Each row is a point. A path goes straight from each point to the next, and from the last back to the first. The post is the endless flat space through its rows: a point in 2 columns, a line in 3, a plane in 4, and so on, so that a path can go around it. How many times does the path go around the post? Going back the other way cancels.

Post (1 x 2):
[[ 0.11 -0.10]]
Path, 19 rows:
[[ 0.24  0.03]
 [-0.07  0.30]
 [-0.40  0.10]
 [-0.05 -0.25]
 [ 0.17 -0.33]
 [ 0.51 -0.17]
 [ 0.39  0.08]
 [ 0.43 -0.16]
 [ 0.55 -0.51]
 [ 0.03 -0.49]
 [-0.15 -0.20]
 [ 0.22 -0.45]
 [ 0.57 -0.26]
 [ 0.42  0.03]
 [-0.04  0.35]
 [-0.16 -0.03]
 [-0.16 -0.31]
 [ 0.15 -0.35]
 [ 0.36 -0.15]]
Times around: 2

Post, 5 rows:
[[ 0.32 -0.03  0.12  0.34  0.37  0.23]
 [ 0.41 -0.08  0.20  0.27 -0.04 -0.43]
 [-0.43 -0.15  0.33  0.50  0.44 -0.62]
 [-0.13 -0.39  0.08 -0.33 -0.39  0.40]
 [-0.08 -0.18 -0.37 -0.48 -0.27  0.36]]
Path:
[[ 0.19 -0.48 -0.24 -0.01  0.36  0.16]
 [ 0.23 -0.19 -0.16 -0.11  0.21 -0.10]
 [-0.08 -0.75  0.01  0.22 -0.15 -0.09]
 [ 0.26 -0.38 -0.08  0.05  0.08 -0.32]
 [ 0.06 -0.17  0.24  0.23  0.51 -0.10]
 [ 0.36 -0.16  0.68  0.33 -0.02 -0.40]
 [-0.05  0.03  0.61  0.00 -0.39 -0.02]
 [-0.32 -0.13 -0.19  0.02  0.03  0.50]
 [-0.20 -0.35  0.37  0.66  0.14 -0.26]
 [-0.41  0.03  0.04  0.24  0.14  0.41]
 [ 0.14  0.42  0.03 -0.09 -0.17  0.01]
 [-0.07 -0.07 -0.11  0.26  0.07  0.20]
 [-0.05 -0.34 -0.34  0.01 -0.24  0.17]
 [-0.09 -0.60 -0.30 -0.37 -0.07  0.09]
 [-0.41 -0.36  0.31  0.08  0.41  0.24]
 [-0.26 -0.08  0.53 -0.19  0.01 -0.29]
 [ 0.18  0.08  0.14 -0.21 -0.14  0.55]
 [-0.17 -0.19  0.34  0.35 -0.11 -0.18]
 [ 0.33 -0.27  0.35  0.48  0.04  0.37]
 [ 0.67  0.04 -0.29  0.46  0.36 -0.49]
 [-0.09 -0.40  0.32 -0.13  0.26 -0.34]
 [-0.23 -0.05  0.17 -0.24  0.33 -0.32]
 [-0.40  0.06  0.00  0.04  0.05 -0.70]
 [ 0.03  0.00  0.50 -0.09 -0.27 -0.02]
 [-0.36  0.00  0.11  0.11  0.49  0.37]
 [ 0.52 -0.03  0.47  0.30 -0.37  0.13]
 [ 0.38 -0.23  0.19  0.19 -0.26  0.18]
 [-0.30 -0.33  0.02  0.35  0.21 -0.07]]
Times around: 3

Post, 10 rows:
[[ 0.08 -0.18 -0.07 -0.27  0.10 -0.46 -0.55  0.03 -0.16  0.04  0.45]
 [-0.24  0.18  0.22 -0.16  0.01  0.05  0.40 -0.09 -0.12  0.65  0.22]
 [-0.50  0.35  0.00 -0.08 -0.20  0.10 -0.64 -0.04 -0.20 -0.05 -0.53]
 [-0.51 -0.04 -0.41  0.52  0.00  0.40  0.35 -0.30 -0.03 -0.05  0.23]
 [-0.41  0.02  0.31  0.02 -0.21  0.12 -0.33 -0.51  0.35 -0.25 -0.13]
 [ 0.09 -0.07  0.40 -0.10 -0.26 -0.63 -0.27 -0.31 -0.19  0.32 -0.18]
 [-0.32  0.15 -0.07  0.20  0.04 -0.12  0.24 -0.47  0.15 -0.54 -0.24]
 [-0.31  0.38  0.00  0.27 -0.28  0.25 -0.29  0.26  0.29  0.09  0.32]
 [ 0.06 -0.64 -0.27 -0.03 -0.10 -0.25  0.05 -0.29  0.74  0.07 -0.01]
 [ 0.18 -0.66  0.17 -0.35 -0.21 -0.33  0.08 -0.15 -0.16 -0.20 -0.18]]
Path, 27 rows:
[[-0.58 -0.18 -0.13 -0.43 -0.40  0.21  0.35 -0.54  0.42  0.15 -0.42]
 [-0.30  0.27  0.19 -0.05  0.10  0.28  0.19 -0.47 -0.29 -0.03  0.42]
 [-0.09  0.15  0.28  0.07 -0.16  0.35  0.14 -0.23  0.46  0.09 -0.31]
 [-0.08  0.33  0.29  0.00  0.12 -0.42 -0.21 -0.24  0.26 -0.50  0.00]
 [-0.47 -0.58  0.03  0.82 -0.25 -0.01 -0.30 -0.30  0.21  0.15  0.41]
 [ 0.12 -0.26  0.02  0.19 -0.28 -0.09  0.14  0.29  0.20  0.03 -0.28]
 [ 0.29 -0.16 -0.24  0.10  0.17  0.08  0.08 -0.02  0.08 -0.22 -0.32]
 [-0.07  0.19 -0.46  0.75 -0.03 -0.05  0.12 -0.83 -0.03 -0.07  0.11]
 [-0.36 -0.05 -0.04 -0.26 -0.08  0.24  0.06 -0.21  0.21 -0.32 -0.04]
 [-0.55 -0.45 -0.10  0.25 -0.27  0.13  0.63 -0.58  0.02 -0.20 -0.17]
 [-0.48 -0.33  0.13 -0.17 -0.02 -0.19 -0.13  0.19 -0.08  0.29 -0.07]
 [-0.14 -0.01 -0.09  0.13  0.04 -0.02  0.13  0.10  0.37  0.43  0.21]
 [-0.11 -0.23 -0.34  0.18 -0.04  0.17  0.21  0.23 -0.35 -0.23 -0.11]
 [-0.21 -0.70  0.02  0.28 -0.12 -0.04 -0.64 -0.23  0.58  0.12  0.27]
 [-0.31  0.07  0.36 -0.28 -0.05  0.06 -0.03  0.30  0.11 -0.12  0.60]
 [-0.20 -0.42 -0.28 -0.16 -0.26  0.10 -0.40  0.11  0.01 -0.87  0.06]
 [-0.43  0.22 -0.11  0.37 -0.36  0.58  0.10 -0.12 -0.13 -0.25  0.39]
 [ 0.18 -0.36  0.66 -0.35 -0.04 -0.31  0.07 -0.61 -0.19 -0.26  0.29]
 [ 0.06 -0.37  0.39 -0.17  0.07  0.27  0.06 -0.03 -0.28  0.11  0.18]
 [-0.10 -0.87  0.52 -0.20 -0.19  0.09  0.07  0.01 -0.04  0.19 -0.20]
 [-0.61 -0.29  0.09 -0.14 -0.03 -0.54 -0.15 -0.66  0.36 -0.29 -0.43]
 [-0.23 -0.37  0.20  0.00 -0.52  0.43  0.28  0.04  0.38 -0.19  0.66]
 [ 0.10 -0.10  0.32 -0.38 -0.42 -0.11 -0.17 -0.50  0.20 -0.17 -0.33]
 [ 0.02  0.23 -0.33  0.26  0.17  0.06 -0.44  0.05  0.08 -0.04  0.19]
 [-0.23 -0.20  0.21 -0.43  0.39  0.29 -0.14  0.23  0.08  0.24 -0.18]
 [-0.20 -0.48  0.06  0.10 -0.28  0.19 -0.10  0.44 -0.31  0.00 -0.01]
 [-0.27 -0.41 -0.41 -0.06 -0.04 -0.24  0.09 -0.17 -0.11  0.15 -0.20]]
Times around: 2

Post (17 x 18):
[[ 0.08  0.01 -0.07 -0.03 -0.29  0.18 -0.46  0.05  0.12  0.36  0.16 -0.20
   0.32  0.01  0.15  0.11  0.05 -0.01]
 [ 0.25  0.02  0.44 -0.13  0.13 -0.25  0.02 -0.02 -0.27 -0.23  0.45 -0.10
   0.38 -0.18  0.10  0.24  0.16  0.25]
 [-0.20 -0.06  0.06  0.37 -0.19 -0.04  0.08  0.47  0.55  0.47 -0.42  0.35
  -0.21  0.06 -0.26  0.01 -0.26  0.09]
 [ 0.00  0.03  0.17  0.52  0.25  0.14  0.12 -0.42  0.05  0.19  0.00  0.18
   0.09 -0.18 -0.39 -0.22 -0.05  0.33]
 [-0.16 -0.10  0.08 -0.24 -0.20  0.19 -0.11 -0.11  0.36 -0.10  0.12 -0.13
   0.38  0.18  0.18  0.41 -0.02  0.05]
 [ 0.24 -0.05 -0.15  0.28  0.26  0.16  0.09 -0.08 -0.06  0.09 -0.07  0.58
   0.37 -0.31 -0.65 -0.08  0.01  0.08]
 [ 0.16  0.12  0.22  0.33  0.40  0.43  0.16  0.27  0.42  0.23  0.02  0.40
  -0.04  0.13 -0.33 -0.16  0.12  0.09]
 [-0.65 -0.06  0.19  0.08 -0.08 -0.24 -0.19  0.26  0.14  0.68 -0.40  0.41
  -0.18  0.48 -0.11  0.08  0.15  0.06]
 [-0.57 -0.05 -0.18  0.33 -0.21  0.27  0.47  0.55  0.48  0.54  0.04  0.49
  -0.09  0.03 -0.32 -0.15  0.11  0.11]
 [-0.10  0.25  0.21  0.45 -0.10  0.27  0.19  0.20  0.14  0.05  0.07  0.76
   0.18  0.08 -0.29 -0.29 -0.14 -0.05]
 [-0.44  0.17 -0.01  0.29 -0.32  0.04  0.07  0.35  0.19  0.27 -0.28  0.31
  -0.73  0.39 -0.21  0.05  0.13 -0.18]
 [ 0.48 -0.08 -0.07  0.42  0.20 -0.09  0.53 -0.24 -0.41 -0.01  0.09  0.37
   0.20  0.27  0.18 -0.10 -0.15  0.10]
 [-0.15 -0.50  0.16 -0.05  0.13  0.13 -0.68  0.02  0.11 -0.17  0.14 -0.58
   0.49 -0.19  0.34  0.07 -0.11 -0.12]
 [ 0.23  0.30  0.06 -0.02  0.15 -0.40  0.18 -0.24 -0.33 -0.23 -0.08 -0.26
   0.38  0.04  0.39 -0.17  0.22  0.21]
 [ 0.44 -0.10  0.41  0.21  0.10  0.21  0.28 -0.28 -0.60 -0.19 -0.17 -0.25
   0.61 -0.13  0.05 -0.16  0.06  0.16]
 [ 0.23  0.09  0.20 -0.27  0.23 -0.14  0.19 -0.38 -0.42  0.05  0.10 -0.15
   0.28 -0.34  0.53  0.20 -0.08 -0.25]
 [ 0.45 -0.22  0.21 -0.14 -0.08 -0.10  0.16 -0.45 -0.28 -0.14 -0.10  0.12
   0.16 -0.12  0.52 -0.14  0.37  0.14]]
Path, 27 rows:
[[-0.01  0.62  0.17  0.40  0.79 -0.70  0.10  0.19  0.19 -0.13  0.26  0.36
  -0.12  0.40  0.26  0.38 -0.35 -0.11]
 [ 0.47  0.01  0.34  0.31 -0.17  0.00  0.14 -0.19 -0.04 -0.33 -0.04 -0.15
   0.72 -0.34  0.26 -0.14 -0.15  0.01]
 [ 0.51  0.17  0.35 -0.04 -0.02  0.15  0.12 -0.42  0.31 -0.39 -0.06 -0.01
  -0.14  0.18  0.73  0.16  0.39  0.08]
 [ 0.47  0.13 -0.08  0.29  0.05  0.03 -0.53 -0.26 -0.84 -0.41  0.11 -0.48
   0.28 -0.38  0.32  0.10 -0.17 -0.31]
 [ 0.06 -0.06  0.40  0.29  0.12  0.43  0.72  0.37 -0.22 -0.13 -0.03 -0.11
   0.23  0.34 -0.21  0.11  0.40 -0.14]
 [-0.07 -0.18 -0.13  0.24 -0.04 -0.28  0.03  0.17  0.08  0.20 -0.11  0.37
   0.22  0.36  0.08 -0.29 -0.05 -0.22]
 [ 0.15  0.52  0.21 -0.11  0.10 -0.05  0.06  0.26  0.05 -0.28  0.41 -0.15
   0.53  0.04 -0.28  0.01  0.00  0.08]
 [-0.29  0.37 -0.20 -0.06  0.71 -0.70  0.08  0.05  0.13  0.68  0.26  0.60
   0.46 -0.33 -0.28 -0.08  0.19  0.05]
 [ 0.43  0.07  0.25  0.35  0.44  0.04  0.08  0.06 -0.15  0.21  0.10  0.00
   0.23 -0.36  0.22 -0.18  0.39 -0.14]
 [ 0.39 -0.11 -0.09  0.34  0.18 -0.12  0.32 -0.01 -0.12 -0.10 -0.08 -0.03
  -0.09 -0.47 -0.14  0.21 -0.13  0.04]
 [ 0.30  0.04 -0.02  0.05  0.08  0.20  0.10 -0.15  0.06  0.26  0.35 -0.02
   0.65  0.15 -0.15  0.27  0.29 -0.08]
 [ 0.01  0.64  0.41  0.11 -0.47 -0.26  0.79 -0.24 -0.59  0.30 -0.03  0.56
   0.04  0.16 -0.57 -0.16  0.50  0.41]
 [-0.09 -0.22  0.02  0.08 -0.07  0.08 -0.14  0.54 -0.46  0.29  0.08  0.11
   0.71  0.06 -0.15 -0.65  0.15  0.24]
 [ 0.19  0.20  0.66  0.17  0.35  0.32 -0.24 -0.08 -0.45 -0.41  0.49 -0.37
   0.56 -0.32 -0.09 -0.55  0.12 -0.21]
 [ 0.24 -0.19  0.46  0.16  0.37 -0.05 -0.80  0.18  0.43 -0.56 -0.04  0.05
   0.19 -0.01 -0.22  0.15 -0.10 -0.10]
 [-0.42  0.27  0.37  0.46  0.10  0.44  0.32  0.35  0.12  0.37  0.11  0.55
   0.28  0.02 -0.24  0.03 -0.08 -0.08]
 [ 0.29 -0.06 -0.14  0.16  0.64  0.40  0.25 -0.45  0.24  0.11  0.10 -0.28
  -0.30 -0.38 -0.04  0.45 -0.02  0.38]
 [-0.34  0.41  0.29  0.26 -0.37 -0.40  0.33  0.36 -0.33  0.25 -0.12  0.00
   0.12  0.30  0.29 -0.07  0.33  0.20]
 [ 0.14 -0.09  0.06  0.06  0.11  0.18  0.05 -0.15 -0.60  0.27 -0.03 -0.09
   0.25 -0.95 -0.19  0.35 -0.04 -0.61]
 [-0.07 -0.14 -0.27  0.27 -0.15  0.37 -0.22  0.04  0.42  0.69 -0.70  0.40
   0.36  0.07 -0.09 -0.28  0.08  0.44]
 [-0.35  0.03  0.25  0.46  0.11  0.17  0.12  0.37  0.03  0.26 -0.23  0.49
   0.45  0.25 -0.30  0.21 -0.03  0.36]
 [ 0.18 -0.30 -0.06  0.27 -0.17  0.39 -0.33  0.17  0.53  0.21 -0.28 -0.18
   0.53  0.15 -0.18  0.17 -0.19  0.11]
 [ 0.26 -0.18 -0.08 -0.04 -0.49 -0.23 -0.42 -0.20 -0.43 -0.28  0.17  0.29
   0.65 -0.33 -0.16  0.22  0.04  0.21]
 [ 0.21 -0.02  0.21 -0.25  0.26  0.04 -0.15 -0.56 -0.56 -0.18  0.08 -0.09
   0.13 -0.09  0.04  0.33 -0.07  0.27]
 [ 0.12  0.39  0.35  0.09  0.34  0.64 -0.21 -0.14  0.25  0.72 -0.32  0.61
   0.00  0.18 -0.59 -0.23  0.15 -0.21]
 [ 0.03 -0.41 -0.14  0.10 -0.52  0.37  0.47 -0.68  0.01  0.00 -0.86  0.13
  -0.68 -0.37  0.37 -0.54  0.26 -0.17]
 [-0.26  0.20 -0.08  0.38 -0.25  0.30  0.11 -0.05 -0.22 -0.01  0.18  0.00
   0.11  0.18  0.31 -0.24  0.09  0.12]]
Times around: 0
